Rows are points. The window is the flat piece filled in between its corners: a triangle in 3 columns, a solid with four corners in 4, and so on. A path goes straight from each point to the next, and from the last back to the first. List the points from which the path goes on through the window.

Window (3 x 3)
[[-21 -24   1]
 [  1  56 -11]
 [  7 -60   6]]
Path:
(1): [-14  16 -31]
(2): [-15  22  15]
(3): [ 5 51 19]
(4): [  4  30 -22]
(5): [-19 -13 -13]
(6): [-9 -6 37]
(7): [ 1 56  9]
(8): [ -2  33 -37]
Through the window after points: 5, 7

Window (4 x 4)
[[  2 -28 -11  -3]
 [  2  -5 -22 -13]
 [ 26  24  55   9]
 [ 42  13  29  11]]
Path:
(1): [ 29 -20 -18 -27]
(2): [  0 -24 -22  19]
(3): [25 25 34 36]
(4): [60  5 44  0]
(5): [ 12 -21   3 -10]
(6): [  1 -13  -3  11]
(7): [23 13 14 43]
(8): [ 27  -3  25 -14]
(9): [ 49   2  32 -24]
(10): [29 19 21 41]
(11): [ 9 15  7 21]
(12): [ 24   2  23 -20]
Through the window after points: 5, 7, 9, 11

Window (6 x 6)
[[  8  26  -4  12  36   9]
 [ 10 -38  23 -14 -45   0]
 [-22 -31  15  -5   0  19]
 [ 17 -31  30  23  60  42]
 [  7 -15 -31   2 -11   4]
 [  6 -29  -7 -55 -57  11]]
Path:
(1): [ 25   2 -27  18 -20  37]
(2): [ 10 -12   9 -18  21 -17]
(3): [ 12 -38  18 -34  -4 -30]
(4): [  5 -16  13   9 -36  27]
(5): [  9 -17  13  -1 -16  51]
(6): [ 12 -35   4  -7  34   1]
(7): [  2 -12  10  11  30  -2]
(8): [  0 -11  15  25   6  51]
Through the window after points: 3, 5

Window (8 x 8)
[[-14  21  40  -4   2  22  21 -22]
 [ 10  27 -31  -8  17   0 -54   5]
 [ 39  22 -34  13  -2 -45 -51  27]
 [-30  -7   9   3   0 -37 -23 -12]
 [-60  25 -43  44  25 -35 -25 -13]
 [ 21 -10  24  -1  24  15  -3   0]
 [  7  -6  26  14 -13  22 -17 -10]
 [  7   4 -17 -10   1  24   6 -17]]
Path:
(1): [  3  25 -23  22  26 -14 -32 -30]
(2): [ -9  11  -6  12  18  -8   0 -57]
(3): [-18   4   6  13   1   4  -4  11]
(4): [-48  14 -21  16  11 -23 -20  16]
(5): [-24  15 -22  32  16 -30 -27 -29]
(6): [ 30   4  18  -3   6   2 -17 -44]
(7): [  0  -8  17  -4  -4  14 -10  33]
(8): [-16  14 -18  18  11   4 -10   9]
Through the window after points: 4

Window (9 x 9)
[[  1   7 -16  22   5  -3   8   6  -4]
 [ 11   7  22   2   3 -11  25  -7 -10]
 [ 44 -30  22 -36  47 -21   7 -15  -4]
 [  5   9  17  18  -7   4   0  21 -14]
 [ 16  15   4   2   3   8  -8  -5  -4]
 [ 13   0 -10   7 -25  -7  -3   9   4]
 [  3 -19  27   0 -16 -60 -26 -20   1]
 [ -3 -14   6   6  -3   3   8  -9  -9]
 [ -9   3   2  -5   0  -8   3   6  10]]
Path:
(1): [11 -4 12 12  4  9  9  2  8]
(2): [  9   3  -5  -3  -1  -6   7   0 -16]
(3): [ 13   9  -9 -21  -6 -11  -6   4 -23]
(4): [ 13 -13   8  18  -9  -7   5   2  19]
(5): [ 13 -14  16  13   1  -2   7 -16   9]
(6): [ -5   7   5  -7   0  -9  16   5 -26]
(7): [  0  11   3   4 -15 -14  -1   1 -24]
(8): [ 0 -3 16 22 -5 -8  6 -2 15]
(9): [ 10 -15  12  34   1   1   9 -11  16]
(10): [  0  -5   1  -4  -6  -4   3  -1 -11]
(11): [  5  12   7  -5   2  -3  10   6 -19]
(12): [15 -6 19 24  3  6 20 -6 16]
(13): [ 5 -3 12 18  1 13 14 -2 14]
(14): [ -1  11 -16 -14   0   0   6  17 -28]
(15): [  0   6 -10  -4  -8 -12   3  -1 -27]
(16): [ 11  -5  10   4  -1 -10   4  -6  10]
Through the window after points: 3, 5, 9

Window (11 x 11)
[[-18   7   3 -11  43   3 -39  -8  20  10  24]
 [-17  -8  11  19  13 -35  -7 -23   9 -46   0]
 [-26 -11   6  22  -6 -16 -42  17 -15  13   9]
 [ -8  40  -1   8  19  45 -16  -5  23 -12  12]
 [-13  25  -5  27 -14   8  -2  22  44  11   4]
 [-34  24  -2   5 -27 -15 -17  -6  28  -8   1]
 [ 50 -18   3   0  17  11 -60  -8   7  -2   3]
 [-36  26 -39  -7   9 -25  16 -22  18  -8   9]
 [  5 -18 -14 -51  14 -41 -15  23   1 -11 -12]
 [  2  -8  22  -3 -22 -47  -1 -20 -12   7   2]
 [-26  -8  -2 -24  16  39 -17 -18  21  31   3]]
Path:
(1): [-29  15  -9  -1  -9  -2  -7   2  29  -7  21]
(2): [-32  16   9   8  19 -12  -2 -10   6  19 -33]
(3): [-22  30  -4   6  13 -20 -23  -5  25   6 -18]
(4): [  4  -8 -11  -8   3   1 -11   6  15  -3  20]
(5): [ -4 -19 -13 -15 -13  38 -16   7  24 -17  32]
(6): [ -6  26   3   9  32  -5 -20 -13   9  16  -9]
(7): [ -5   9   1  11  10   2 -30 -13  20   8  -6]
(8): [ -1 -12   4 -11  -8  -9  -9  -5  -3  -8  45]
(9): [ -6 -15   7   6 -14 -13 -26   5  -4 -11  29]
(10): [-20  17   1   5  14 -21 -26  -9   7  31 -37]
(11): [-12   8  -1  18  17 -31 -10 -14   8 -21 -12]
(12): [-28 -16   7 -15  -2   4  -8 -21  22 -27  34]
(13): [ -6   2  -4  -2 -14 -17  -3  -9  19 -11  24]
(14): [-17  15   3  -2  26 -10 -19  -9  13   5 -18]
(15): [ -6  23   0   0  21 -12 -25 -14   9   4 -34]
(16): [-26   1 -12   7  -5  -6   6  -5  24 -18  39]
Through the window after points: 3, 9, 11, 15

Window (12 x 12)
[[-23 -12  24  25  20   2  10 -14 -60  16  45  -6]
 [-15  40   2 -18  25 -22 -45  25 -12 -26   6  14]
 [ 24   7 -23  41 -10  30   6  27  22  -7 -32 -28]
 [  5 -21  27   7  29 -40  10 -25  -4  -1  35   4]
 [ 12  55 -40  -7  -1  21 -31  12  23  33   1 -17]
 [-43 -21  -4 -14  10 -27  -1   1   9  25   6  13]
 [ -6 -31  13  -2 -14 -14 -14 -30 -33  -6  30  11]
 [  8  60  -1  42 -21  24 -14  12  25   5 -22   9]
 [ -2  35 -26  46  12  35  -7 -28   6 -16 -22 -15]
 [-20 -16   5 -27  10  -3  26  -3  -1 -11  43  24]
 [  0 -24  27 -26  21  -9  21 -20 -27  11  -3  20]
 [ -9 -30  43  15  16  27  -5 -21   3  -2  15 -13]]
Path:
(1): [ -2   0   5  16  22   5  -1   0 -20  10  21  16]
(2): [-3  9 -8 13 16  8 -8 -4  3  3 -2 16]
(3): [ -7  29  18   1 -20  -1   5  -4  -3   3  -7 -26]
(4): [-23  12   9 -13  -8 -15  19  -5 -10  -9  19 -17]
(5): [  7 -29  -6   1  31  23 -13 -10  -2   8  35  51]
(6): [ 23   6 -11  11  16  20 -31  19   6   8  -1  22]
(7): [-30  46  10  13 -15   0   5 -16  10   2   1 -25]
(8): [ -1  29  -3 -12 -13 -11   4  -6  -1   2  12 -24]
(9): [ -7   6 -12  11  26   1 -14   4  -9   9  15  30]
(10): [  9 -11  -8  16  18  12 -11   9   2   8   9  26]
(11): [-11  38   8 -20  -6  -7   4 -10 -13   0 -12 -41]
(12): [-38  -5   4 -18 -15   0  16 -22  -4  -3  25 -35]
Through the window after points: 2, 4, 6, 10, 12

Window (14 x 14)
[[  8 -36 -12  -7 -14  -3 -29  -1  18  -2 -19   1  23  -7]
 [  3  -6  -9 -15 -20  10  12  22  -6  44 -15   1  21  20]
 [-40   4  41   0  21  -3  12  39   8 -21  -7   2  12   3]
 [-44  31  22   1 -24   3  19 -51   0 -57  12 -20 -35 -23]
 [-21  -4  20 -11   8  16  22 -45 -11 -46 -32 -13 -28   7]
 [-12 -24 -14  10  -7  39 -12   7   6  51 -20  48  10   3]
 [-36 -14  46  -6  10 -34  43 -35  21 -31   9  -8  -9  -5]
 [-30 -32 -13 -28  -6  33 -36   1   3  47  -5   1   9  24]
 [ 21   6  16 -36  17   1 -13 -16  36   1   0   8   3  -3]
 [ 10 -21  12 -12  16 -22   4  18  51  -3  -6 -22 -39 -12]
 [  9 -28   6  11 -11  22 -28  12 -17  30  12  22   4  37]
 [-31   1   9 -27 -24  -2  23 -30  27 -60  -3  12 -31  18]
 [ -5  -7 -33   3  23   4  -3  -8  23   3   5  -2   7  20]
 [  6 -24  -1   1 -20  53  -9 -17  39  13  -5 -10  14  22]]
Path:
(1): [  0 -26  -7 -23  14   9  15  -3  15  -1   8 -11 -10 -17]
(2): [-27   2  50  18 -12 -25  -6  -1  27 -14 -14  11 -15  36]
(3): [-13  -2   8   3  -4  23 -13 -19  19  25 -26  16  -6  19]
(4): [-17 -21 -10  -1  -7  21   3   4   4  12   0  24   4  -6]
(5): [-14 -25  -1 -17  12  17  10   9  11 -14   0   5  -8   4]
(6): [ -6   4  14   7  -8  -1 -15 -17  23  15 -13 -14  -3  15]
(7): [-13 -12  14  12  -1   0 -17 -14  16   1 -23  -1  -3  19]
(8): [-23 -23 -12 -21 -12  32  26  -4   3  -6   7   5  -5  -2]
(9): [-15 -30  25 -21   5  16  33   9   6 -29  18   0   0 -19]
(10): [-28  14  20   9   7 -15 -12   7  16   5 -25   1   0  28]
(11): [-15  -7  27   2 -15  -7 -14 -24  22  -4 -16  11   0  28]
(12): [-10 -21 -13 -18  11  36  23   3 -14   2   9  -7   3 -11]
(13): [ -1 -19   1 -19  -4  25   7   8  12  15   0  -3  12   2]
(14): [-19   9  -3  13 -30 -13 -11 -12   5  25 -31   5 -10  44]
(15): [-21  -7  13  26   8  -5 -25  -6  15   5 -42  -4  -4  40]
(16): [-21  -7   6 -20  -9  21   8  -4   6  -2  12   9  -2 -14]
Through the window after points: 1, 3, 5, 9, 13, 15
